Every row gives one point. To make a cloud, some directions were put in groups of two or more. Within a group, all points are equally far from the middle, so they leave a hole (a ring in 2 directions, a hollow ball in 3). The other directions are filled evenly. Then the cloud was stretched, turned, moved and blurred a little. How many holes are there, and how many directions does each take, smallest first?

Cloud:
[[-.08, .20, -.28],
[-.06, -.20, .53],
[.03, -.47, .13],
[.10, .33, .30],
[-.47, .23, -.09],
[-.30, -.11, .58],
[-.02, .05, -.28],
[-.04, .14, -.13],
[.09, .51, .20],
[-.19, .01, .50],
[.19, .28, .51],
[-.16, -.05, .58],
[.24, .16, -.22],
[-.46, .10, -.09],
[.07, -.21, .32],
[.11, .42, .00],
[.23, .03, .61],
[.17, .00, .17],
[.07, .45, .11]]
Holes: 0

Cloud:
[[-.15, -.20, -.15, .30],
[-.12, -.12, -.39, .13],
[-.29, -.05, .58, -.15],
[.26, -.01, -.16, .28],
[.50, -.14, -.11, .17],
[.02, -.57, .32, .29],
[.29, -.11, -.30, .25],
[.11, .15, -.20, -.46],
[-.07, -.19, .66, -.07],
[-.06, -.13, -.03, .38],
[.28, -.06, .19, -.41],
[.22, -.08, .07, -.50],
[-.09, .35, .04, -.19],
[.18, .29, .06, -.09],
[.10, -.29, .05, -.52],
[.57, -.26, .07, .12],
[-.06, .25, -.23, -.40],
[.08, .10, .06, .31],
[-.47, -.10, .24, -.30],
[.19, -.07, -.10, -.53],
[-.05, -.12, -.07, .37],
[.31, -.65, -.12, -.04],
[.43, -.61, .02, .11],
[-.35, .29, .14, -.21],
[-.07, -.57, .23, .28],
[.18, -.15, -.26, -.50],
[-.09, -.65, .09, .07],
[-.50, -.05, .11, -.27],
[-.24, .26, .30, -.02],
[.50, -.13, .23, -.05]]
Holes: 2 (2, 2)

Cloud:
[[-.17, .20, -.06, .03, -.43, .44],
[-.22, -.35, .12, .03, -.14, -.32],
[-.05, -.07, .43, .04, -.32, -.19],
[-.18, .21, .22, .32, .28, .32],
[-.05, -.45, .02, -.54, -.35, .15],
[-.04, -.06, -.49, -.47, .29, .20],
[-.27, .37, .04, -.09, .44, -.24],
[-.32, .21, .04, .11, .08, .48],
[.20, .23, -.32, .03, -.39, .10],
[.12, .02, -.53, .28, -.51, -.12],
[-.01, .22, -.24, .13, -.19, .40],
[.53, .22, -.43, .12, .30, -.05],
[.16, .15, .11, -.49, -.07, -.44],
[-.46, -.02, -.41, -.10, .28, -.32],
[-.49, .19, -.31, -.34, -.10, .23],
[-.01, -.31, -.26, -.28, -.47, -.04],
[.07, -.53, .11, -.01, .35, .15],
[-.15, .38, -.52, .03, -.14, -.06],
[-.10, -.39, .16, -.58, .12, -.14],
[-.19, -.22, -.09, -.30, .05, -.61],
[-.03, -.34, .11, .05, -.22, -.36],
[.39, .07, -.47, -.29, .32, -.45],
[-.40, -.16, .14, -.32, .23, -.39],
[-.51, .25, -.37, -.19, -.08, -.06],
[.22, .13, .08, .05, .45, -.56],
[-.23, .05, -.58, .12, .15, -.39],
[.09, -.18, .13, -.41, .43, -.22],
[.10, .51, -.33, -.39, -.17, -.19],
[.01, .28, .16, -.30, .30, -.41],
[-.45, .28, -.34, -.06, .06, -.58],
[.10, .16, -.19, -.37, -.45, .05],
[-.31, .23, .26, -.38, .17, .00],
[-.21, -.26, -.24, .43, -.01, -.16],
[-.15, .07, -.42, .27, -.29, .25],
[.21, -.12, -.36, -.12, -.48, -.42],
[.14, -.27, -.34, -.13, .21, -.19],
[.23, .36, .01, -.17, -.29, -.16],
[.05, .28, -.60, -.31, .06, -.08],
[-.32, .00, -.02, .40, .19, -.20],
[-.10, .05, -.68, -.03, .17, -.51],
[.10, -.05, -.45, -.47, .21, .00],
[.51, -.05, -.13, .23, .33, .29],
[-.57, -.08, -.26, -.07, -.42, .27],
[-.64, -.12, .26, -.01, -.33, .01],
[-.31, -.50, .08, -.17, -.09, -.16],
[-.18, .45, .12, -.03, -.37, -.54],
[-.06, -.10, -.50, .03, -.16, .08],
[-.13, .23, .21, .43, .09, -.02],
[-.13, .38, .14, .29, -.26, .01],
[.28, .15, -.13, -.50, .13, -.21],
[-.10, -.10, -.53, -.33, .21, .13],
[.12, -.42, .26, .16, .15, .04],
[-.07, .43, -.24, .11, -.22, .13],
[-.23, .43, .03, .14, -.08, -.17],
[-.19, -.24, .28, -.14, .12, -.25]]
Holes: 1 (3)

Cloud:
[[.55, .11, -.18, -.13, -.15, .30],
[.23, -.11, -.18, -.09, -.14, .00],
[-.30, -.09, .20, -.20, .05, -.11],
[.78, -.16, .08, .11, .23, .06],
[.14, .01, -.26, -.31, .15, -.22],
[.14, -.12, -.14, -.45, -.50, .22],
[-.38, -.21, -.27, .16, -.05, -.17],
[-.07, -.30, .04, -.50, -.15, .12],
[-.29, .39, -.19, -.02, -.25, .03],
[.19, .02, -.51, -.20, -.29, .29],
[.19, -.21, -.07, -.21, -.13, -.38],
[-.37, -.34, .18, -.36, -.16, -.07],
[-.25, -.10, -.23, .35, .03, .01],
[.31, -.28, .23, .23, -.15, -.24],
[.38, .38, .34, -.06, -.53, .16],
[.33, -.03, .26, .11, .18, -.11],
[-.28, .05, -.07, .20, -.09, .26],
[.12, .06, .16, -.40, .18, .30],
[.57, .15, -.14, -.06, -.03, .06],
[.31, -.21, -.04, .24, .12, -.26],
[.33, -.28, -.13, -.51, -.03, .24],
[.62, -.09, -.07, -.22, .13, -.01],
[-.22, -.20, -.24, -.13, -.04, .11],
[.59, -.20, .10, .23, .01, -.10],
[.29, .30, -.37, -.08, -.06, -.23],
[.72, .00, -.26, -.25, -.33, -.28],
[-.30, -.33, .14, -.27, -.03, .20],
[.26, -.03, -.09, -.53, .11, -.32],
[-.15, -.22, .27, .52, .39, -.23],
[.08, -.45, -.09, -.15, -.35, .22],
[-.23, -.20, .51, .07, .52, .09],
[-.02, -.29, -.29, -.15, -.01, -.27],
[-.13, -.11, .05, .30, .28, .37],
[-.28, -.04, -.01, .33, -.16, .31],
[-.27, -.48, -.04, -.04, .40, .20],
[-.07, -.39, -.17, -.31, -.26, .16],
[-.15, -.11, .04, .13, .19, .21],
[.46, .07, .39, -.44, -.08, .94],
[.29, -.23, .49, .25, .17, -.19],
[-.01, -.25, -.33, -.34, -.26, .25],
[.44, .02, .29, -.05, -.05, .50],
[.15, -.34, .16, .42, .15, .17],
[-.28, .07, .03, .14, .21, -.31],
[.05, -.12, .29, -.09, -.08, -.40],
[-.18, -.38, .16, .18, .20, .46],
[.21, .23, -.28, .43, .10, .61],
[.12, .49, -.23, -.11, -.29, -.01]]
Holes: 0
